Each point is reached from the start by the listed moves, each made once or not at all, plus a little noise. Say if it took an odd or an even number of moves. Then give how often each move was made.

Moves:
(1): [48 -8  5 27  7]
(2): [ 21  38   6 -12 -14]
(3): [ -3   6  26 -21 -35]
Start: [-10  20   8   5  11]
Points:
[ 54  56  47  -1 -35] => odd (1, 1, 1)
[ 33  22  41  10 -18] => even (1, 0, 1)
[38 13 14 32 19] => odd (1, 0, 0)

Moves:
(1): [ 15  -4 -16  23 -18  -3]
(2): [ -3  19  10   3 -25  30]
(3): [15  5 22  9  6  0]
(4): [-24   7   9  17 -17 -29]
(5): [ -3  28 -12   3  30  -5]
(6): [-14 -14   2  15   4  14]
Start: [  9   4  15 -29 -19  -7]
Points:
[ 21  10  38  21 -54  31] => even (1, 1, 1, 0, 0, 1)
[-11   8  24 -13 -34 -35] => odd (0, 0, 0, 1, 0, 0)
[-21  21  -5  30 -19 -33] => even (1, 0, 0, 1, 1, 1)
[ -5  38  58   1 -52  -5] => odd (0, 1, 1, 1, 0, 0)
[ -7  60  44   2 -25 -12] => even (0, 1, 1, 1, 1, 0)
[ -9  55   5  18 -48 -15] => even (1, 1, 0, 1, 1, 0)

Moves:
(1): [ 18  -1  -9  -9  -8   5 -12  -5   4  -3   5]
(2): [ -4  26   3   2   0  -7 -13   5  -6   7   9]
(3): [ -4   6  14 -15   7  -1 -10  -4  -6  -2   9]
(4): [20  0 11 20  3  6  3 -3 -2  4 -5]
(5): [ -5  -1 -12  -6  20 -10  -7   2   5  -1   0]
(6): [-2  4  4  5 -2 16 -4  7  2  7  0]
(7): [ 2  9  1  3  3  9 20  4  1  3  8]
(8): [  7   1  14  -9  -4  -5   4  18   2 -13  -4]
(9): [-1 -2  4 -8 -5 -5 -2 -6 17  3  4]
Start: [ -1  15  -3 -25  -5  -6   5  -9 -11 -18  -9]
Points:
[ 15  48  19 -25  12 -17  10  12   5 -14   1] => even (0, 1, 0, 1, 1, 0, 1, 1, 1)
[ 23  53  10 -38  15  -8 -17 -15   0  -7  20] => odd (1, 1, 1, 1, 1, 0, 1, 0, 1)
[ 17  20  30 -44  17 -21  -8   0   3 -26  -5] => odd (0, 0, 1, 1, 1, 0, 0, 1, 1)
[  9  60  36 -19   1  13  -3  -6  -5   5  16] => even (0, 1, 1, 1, 0, 1, 1, 0, 1)
[-13  38  -7 -37  10 -28 -17  -6   4  -8   2] => odd (0, 1, 0, 0, 1, 0, 0, 0, 1)

Moves:
(1): [ 2  5  3  6  6 -5  9 -2 -1 -7 -4 -3]
(2): [-3  8 -1 -5  6 14  8  8  0 -3 -4 -2]
(3): [ -4  -3  -7   5   1  -3   0  -8   4 -15   8   6]
(4): [ -6  -2 -14  10  -4  10   7   5  12   1 -17  -5]
(5): [ -5  -9   5  -6   4   3   0  11  -8  -1 -12   3]
(6): [  8 -14   5   7   3   9 -15   2   5  -2  -9  10]
(7): [ 6 -7  0 -1  3  7  9 10  9 -1  4  4]
(8): [ -4   2  -5 -11  -7 -10 -13   6  22  -4   2 -10]
(9): [-14   7   2 -11  15  -3  -1   0   3   5  -4  19]
(10): [-13  -2   4   1   1   5  -4   6  13   6   6  -1]
(11): [  8  -5  -9   6  20  -9  -4  -1 -14  -3   4  -6]
(12): [-5  5  2 -6 -2 -7 -2 10 -2  1  5 13]
Start: [ 0 -4  3  7  7 -2 16 -9 -1 -4  3  0]
Points:
[ -7 -23   3  13  14   1   3   5  51 -26  10   7] => even (1, 0, 1, 0, 0, 1, 1, 1, 0, 1, 0, 0)
[-26 -10  -7   7  57  20  41  27  13  -5 -23  10] => even (1, 1, 0, 1, 1, 0, 1, 0, 1, 1, 1, 0)
[-40  -4   6  -9  33  14  20   7  12 -11  -4  24] => odd (0, 1, 1, 0, 1, 0, 0, 0, 1, 1, 0, 0)
[-34 -33  -8   0  23  16   1  23  60 -14 -18  26] => even (0, 0, 1, 1, 1, 1, 1, 1, 1, 1, 0, 0)

Moves:
(1): [  8   9   5  -7   6   2   6  -8  -8   8  -3   3 -10  -1  -3   4   3  11]
(2): [15 -8 11  3 -6 -2  3  4  6 -6  1 -2  5 -9  0 -2  2 -1]
(3): [-14   0  -5  23  -1  -1 -11   3  -6 -11  -6   5  10   8  12   0 -12  -7]
(4): [ -1   4   4  -2  -6   7   3   1  -8   4  -4  -8   6   2   2  -8  -1 -16]
(5): [  9 -18  -1   6   7  -3   8  -8 -18  -5  16  -7  -2  10   2   1  -6   2]
(6): [-11  -9 -12   9 -13  -7   0   1 -10  -3  -4  -7  -2   4 -10  17   2  18]
(7): [ 4 -6 -3  9 -9  4  1  3 -1 11 -3  7  0  3 10  5 -7  0]
(8): [ -5  16   3   2   1  -2   0 -13   3  18  11  -3  -4  -2  -3  12  11   4]
(9): [ 6  1 -2 -6  5  6 10  6 14  2 -1 -1  7 -4 12 -3 10 -6]
(10): [ -3  -2   1  -2  -2   2   6   4   4  -7   2   7   2  -3  -1   4  -5 -10]
(11): [ -6   0  11  -2   6  10  13   2   9   7   1   1  10   4  12 -12  -3   1]
(12): [  2  -3   3  -6  -4   0  -7  -1   2 -11   1  -6   0   4   1   7  -3   2]
(13): [  2   7   1  -2   5   2  -5   4 -15  -1  15  -6 -14 -14  -5   3   4  11]
(14): [ -9   9   1 -14   1  -5   8  -2   7   9  -4   2  -2  -5  18  -9  11 -10]
(15): [ 13   3  -8   9  -6  -1  -2   8  -6 -19  10   0  -5   5 -13  -2  -1   6]
(16): [  1  -7 -12   2  -5  -1  -1  -3   2   0  -4   0   6  -8   0   3 -11   0]
(17): [  6  10   5  -7   2 -14  -3   3 -26   6  16   7   3   7  -6   1  -4  16]
(18): [  7  11   0  -7   2  -6  -1   5  -8   0   0  -9 -10   2  -5   8  -9  12]
Start: [ -4  -3 -13  10   2  -3  -2  13 -10   4   4   3   6  -7   7 -14  -4  -1]
Points:
[ 34  14 -13 -10   5  -6  40  22 -55  27  28  -3   6   6  35 -25 -19  15] => odd (1, 0, 0, 1, 1, 0, 1, 0, 1, 0, 1, 0, 0, 1, 1, 1, 1, 1)
[ -2 -14 -17   2   3  -3  32  14 -17  19  11   2   8  -5  42 -13 -33  -6] => odd (0, 0, 0, 0, 1, 0, 1, 0, 0, 1, 1, 0, 0, 1, 0, 1, 0, 1)
[  7  26 -10   2   3 -30   5  30 -56   8  20  -7  -9 -20  20   7   5  43] => odd (1, 1, 1, 0, 0, 1, 0, 0, 1, 0, 0, 0, 1, 1, 0, 0, 1, 1)
[ 26   1 -26  -7   2 -17  10   5 -40 -14  20 -16 -19  -1   6  -2 -20  22] => odd (1, 0, 0, 0, 1, 0, 0, 0, 0, 0, 0, 1, 0, 1, 1, 1, 0, 1)
[  1   8 -24   6  -2 -18  -9  32 -30 -16  12   4  23  -4  18   7 -35   6] => odd (0, 0, 1, 0, 0, 0, 0, 0, 1, 1, 0, 1, 0, 0, 0, 1, 1, 1)
[  6  -9  -6   5 -29 -11   1  27 -25 -20  -1 -23   5  -9  -7  13 -17   4] => even (0, 1, 0, 1, 0, 1, 0, 0, 0, 1, 0, 1, 0, 0, 0, 0, 0, 1)
[-10 -11 -20  -6   8 -14  34  21 -46  12  42  -3  11 -19  28  -8  -4  21] => odd (0, 0, 0, 0, 1, 1, 0, 0, 1, 1, 1, 0, 1, 1, 0, 1, 1, 0)
[ -5  41  -6 -12  16  -4  17  25 -51  28  15  -5   9 -19  44 -25 -14  12] => even (1, 0, 1, 1, 0, 0, 0, 0, 1, 0, 1, 0, 1, 1, 0, 1, 1, 1)
[ 18  12 -18  -4  -9 -11   8  13 -22   4  22 -23 -17 -40  -7  40   0  41] => even (1, 1, 0, 0, 0, 1, 0, 1, 1, 1, 0, 1, 1, 0, 0, 1, 0, 1)
[ -6  22   0  15  -4  -2  16  22 -26  43  27   4  31 -27  60 -22  -3  -8] => odd (0, 1, 1, 1, 0, 0, 1, 1, 1, 0, 1, 0, 1, 1, 0, 1, 1, 0)
